Rows are points. A path goes straight from each point to the next, and from the last back to the first. The post is the endless flat space through its rows: a point in 2 columns, a line in 3, a plane in 4, and so on, so that a path can go around it. How many times does the path go around the post? Going back the other way cancels.

Post:
[[ 47  -1 -32]
 [ -7   0  27]]
Path:
[[ 18  73  -6]
 [ 11  17  70]
 [ 90 -42  17]
 [ 66 -71 -33]
 [ 45 -18 -66]
 [-41  23  -7]
 [ 37 -24 -49]
 [ 46 -59  -9]
 [ 10 -15 -14]
 [-17  13 -28]
 [ -7   6 -25]
 [ 35 -18 -66]
 [-14  41 -18]
 [  1  36   4]
 [ 95  19 -38]
 [ -7  24  12]
 [ 11  20 -39]
 [ 12  -4 -63]
 [-11  59 -14]
 [ 44  39   3]
 [ 43   0   0]
 [ 28 -18   8]
 [ 44   0  33]
 [ 38  42 -22]]
Times around: 1

Post:
[[-29 -47  30 -20  -5  -6  35  29  32]
 [  8  30  39   2  18  21  13 -49  58]
 [ -5 -22 -33 -30   6 -32 -35  16 -35]
 [ 12  -9  25  13  19  45  -6  -2  -9]
 [ 34  31 -23  16   4 -43 -31  -9  -7]
 [-29 -10 -14   4  17 -12   4   3 -41]
 [-15  44  32 -16 -25 -13 -27   1 -18]
 [-33 -43  17  -9  16 -21   5  51  15]]
Path:
[[ 50 -36 -21  16   1 -31 -16 -22 -43]
 [ 22 -24  50   6  12  -8   2  38  18]
 [ 35  32 -19  -5  24  21  -2  -3   8]
 [ 16 -40  -8 -17  55  32  10  32   4]
 [-61   9  -9 -29  70 -68 -14 -17  -5]
 [-32 -44  53  -6   0 -17 -33  33 -31]
 [-34  10  -8   4  -6 -14  14 -24 -28]
 [-95 -12  -9 -47  -4 -19  18  23 -46]
 [-12 -22 -33  10  30  -7 -21  24  -8]
 [ 27 -24 -30 -53 -31  69  27 -53  -9]
 [ -4 -13  16  14  18 -21  39  61  13]
 [ -6  26  35 -21  13 -12 -14 -18 -10]
 [ 60   5  53  70 -10 -15 -24   1  -9]
 [ 52   7  20  -4 -43  -9 -52   7  22]
 [ 23   7  -8  -6 -13  37  15 -28  -3]
 [  6  37  13 -24 -49  -3 -46  -2  15]
 [-31  37  24 -30 -32 -34 -20 -24  -3]
 [-48 -49  41  23  17  -1 -17  27 -27]
 [ 15 -20 -26 -12  -1   0 -38  19 -20]
 [ 11  47 -38  16 -13 -44 -33 -43 -10]
 [-52  46  15 -10  21 -63 -28 -37  10]
 [ -8 -50  41  -4  -9 -33 -21  37 -24]
 [ -4  -4  42  58  27  33  22  -6   1]
 [-12 -39 -21 -29 -10   7  -5  -7  11]
 [-50 -41  43 -13  14 -14 -19  -6  18]
 [ -4  -1  25  10   4 -72 -31  -1  -6]
 [-16 -34  39 -18  28  44  23  34   2]
 [-34 -27  20 -19  44  73   9  10 -19]
 [ 52   3 -35  15 -30  -6   3 -24   8]
 [ -7  -7  47  24 -39   5 -28  21  -6]]
Times around: 0

Post, 17 rows:
[[-33   7  19  -5 -20   3 -33 -14 -32  -4  65 -26  24 -59 -76 -29  50   7]
 [ 14 -20  22   3  -4  24  42  -4  37  -2   1  21  -4  37  13   7  36 -14]
 [-12   5  37 -18  -7 -30  -2 -21 -30  14  29  -7  34 -52 -25 -34  49 -30]
 [ 12  14  23  47  34   1   1 -17 -15  10  20  19 -34  11  -2   9  36  17]
 [ 33 -27  35 -18  49  20  27  -3 -16  -5  -4  -3 -20  23  24  16  -2   5]
 [ 25  -5  11  16 -11  15   2  35 -31  22   6   3  11  -5   7 -24  25 -23]
 [ 55  26  39  29  -2   0   6 -16  -9 -22  -7  -4 -30 -12 -11 -12   4  -6]
 [ 15  23  34  11 -28  18 -48 -19   4  -8  -1  13 -18   8  20   0 -22  14]
 [  1 -33  41  14  14 -15  26  11  52   2  19  17 -61 -13  -2  13   6   7]
 [ 24   9   5  23   4   3 -23  -4 -27 -41 -52 -18   4  17  37  35 -15  15]
 [ -8   7  41  28  32   8  30  14  -1   7  41   1   5  28 -26  25  26 -26]
 [ 26  39   1   3  -2  20  19   8  23   1   7   2 -24  -7  44 -14   0  -4]
 [ 43 -20 -17  -5  49 -11 -23 -16  -5   4  27 -24  -4  25  18  17   8  -9]
 [ 46  22   0   1   0 -15  35  -3 -67  35   1  20   1   6  -5  -3 -13  24]
 [ 29  -5 -18  30 -23  14 -21 -54   3  11   4 -66 -35 -15  44  -5   9  -8]
 [ 11 -25  12 -24  39  -1  18  -7  12  35 -44  -6 -15 -32 -32 -53 -21 -34]
 [ 12 -10  30   7  18  13  17   5  55  31   7  -9 -12  -4  17  11  32  13]]
Path, 27 rows:
[[ 22  42  58  58  28 -22  46 -16 -31  24  -7 -29  -9  11  -6  15  55  27]
 [  7  40   7 -18   4 -15  23 -38  12  36  23  15   4 -10  49 -14  46 -26]
 [ 18  33  -3 -16  31  -7  61 -19 -38 -29  -2  26 -12 -41 -50  12  -3  12]
 [  3   5  24  42  -8  14  19 -24   4  20 -22  29 -14 -15  -6 -25   6 -13]
 [ -2  -9  -3  20  20  41  31 -10   4  43   1  19  -9  20  11  25  -2 -38]
 [ -1  27  -1  -6  19  -3 -23 -13  28  33  17 -19   5  -8  22  18  40   4]
 [ 47  60  64  16   0 -41 -14   9 -11   3   0  31  18  18 -19 -20  45 -18]
 [ 13   6 -14   1 -11  21 -15   5 -17  -5 -21  48  14  47  -8 -14  13  62]
 [ -3  15  55  37  26   2  10 -31  40  -7  15  26 -44  -2  -4 -11 -26 -17]
 [  9 -76  28  16  21  21  53  33   0  36  10  50  -1  75 -37  38 -15 -41]
 [ 21  49  15  31   5 -27  23  29 -74  -1 -11   0  27 -18  35   3  50 -67]
 [-10  71  95  20  12 -54  37  45 -18 -62  -8   2   6 -53 -36   7  37 -28]
 [ 12 -26  41   2  35  -8  65  -8   8 -18   6   8 -24  20 -16 -15  41  32]
 [ -8 -10  -4  -4 -16  -6  29 -25  11  43   9   0 -12 -44  -2 -37  16  14]
 [-23 -43  53   0 -34  16  11  52 -43 -17  44   2  20  18  32  18 -21   9]
 [-31   6  19 -42  12  56   8  36  31 -16   7 -11  10   3 -23 -19  -6  57]
 [  8  22  15  29  15  -2  16 -40 -29  42  11  17  16  26 -31  23  70  54]
 [ 23 -18   4  15  29  13  31  -1  15  68  33 -54  11  29  13  23  63 -62]
 [-20  34   9  18 -39 -11   4  -2 -28  18  47 -38  -8  33 -28  10 -15   5]
 [ 12 -10  49 -32  10 -30 -44  21  24 -49  40  20   7  12 -10  -9 -23   5]
 [ 39 -46  15   0  74   8  17 -19  17 -19 -36  32   3  42 -12  21   0  -9]
 [ -2  17  37  -3  39  38  26  -5  42 -12 -19  90 -29  13  -8   4  13 -12]
 [ 15 -15 -12 -43  19  12  36 -15   9   6  28 -59 -10   2  39  24  -1 -37]
 [ 16   8  32  -8  10 -64  17   5  33  26  47  21   5  25   8  56  46 -21]
 [ 21 -21 -33  15  15  30 -22 -44  40  39 -43 -27 -15 -23 -28 -11  18   8]
 [ 14  27 -24  62 -14 -49  32 -25 -10  11  47  32 -11  -4   1  34  13  49]
 [ -6  10 -38  27   3  14 -20 -31  20  53 -15  14 -10  31  -6 -43  -3  -5]]
Times around: 1
